Each wall is flat, endless, passes through zero and stands at right angles to its row. A trip goes straight from one point to another. Which walls does it cross, in order?
(in the rows, 128 means zero)

Walls:
(1): [128  83 161]
(2): [148 126 136]
(3): [ 76  96 178]
Trips:
[209 136 124] to [129 141 165] -> 1, 3
[90 51 90] to [179 124 176] -> 2, 3
[103  70 132] to [200 177 157] -> 2, 3, 1
[104 124 136] to [107 109 142] -> none
[138 172 136] to [143 162 133] -> none

Walls:
(1): [151 145 158 133 145 134 164 113 152]
(2): [101 191  94 130 164 149 173 104 136]
(3): [119 123 116 174 136 121 142 160 150]
(4): [ 88 126  64 162  69 144  85 122 159]
(5): [127 115 102 105  68 119 190 143 112]
Trips:
[115 164 154  82 179 143 133 106 105] to [122 122 125 142 162 110 164 151  55] -> 5, 1, 3
[ 94 160  96 145 136 175  83 123 167] to [150  85 167  94 135  60 168 127 149] -> 1, 2, 4, 5, 3
[ 72 102 124  64  59 117  84 142 127] to [142 136 160 174 109 104 111 110 125] -> 5, 3, 1

Walls:
(1): [165 144  81  94 133 174 183  83  80 121 157 147 162  93]
(2): [105 134 129  98  62 168 157 143 162 134 103 119 186 212]
(3): [133  83 155 168 110  62 136 123 130 161 133 123 120 142]
(4): [141 159  97 169 146  72  63 157 124 137 117  83 144 180]
Trips:
[101 127 140 106 176  87 109 136 156  87  85  66 114 125] to [164  45 124 141 112 119 108 147 147 208  64 142 114 110] -> 3
[136 109 100 176 124  73 199  81 124 143 120 115 116 157] to [ 95  92 115 114 120 153  96 147 175  82 143 166 122 118] -> 2, 4, 1, 3
[128 130 169 172 140  92 102 120 176 145 121  96  68 112] to [107  77 144  78 154 152 103  97 172 137 128 178 135  92] -> 4, 3, 1
[109 150 114 112  92 169  90 107  91 134 132 116 162 219] to [127  84 171 130  97  77 119 144 148  82 158  95 153 131] -> 1, 3
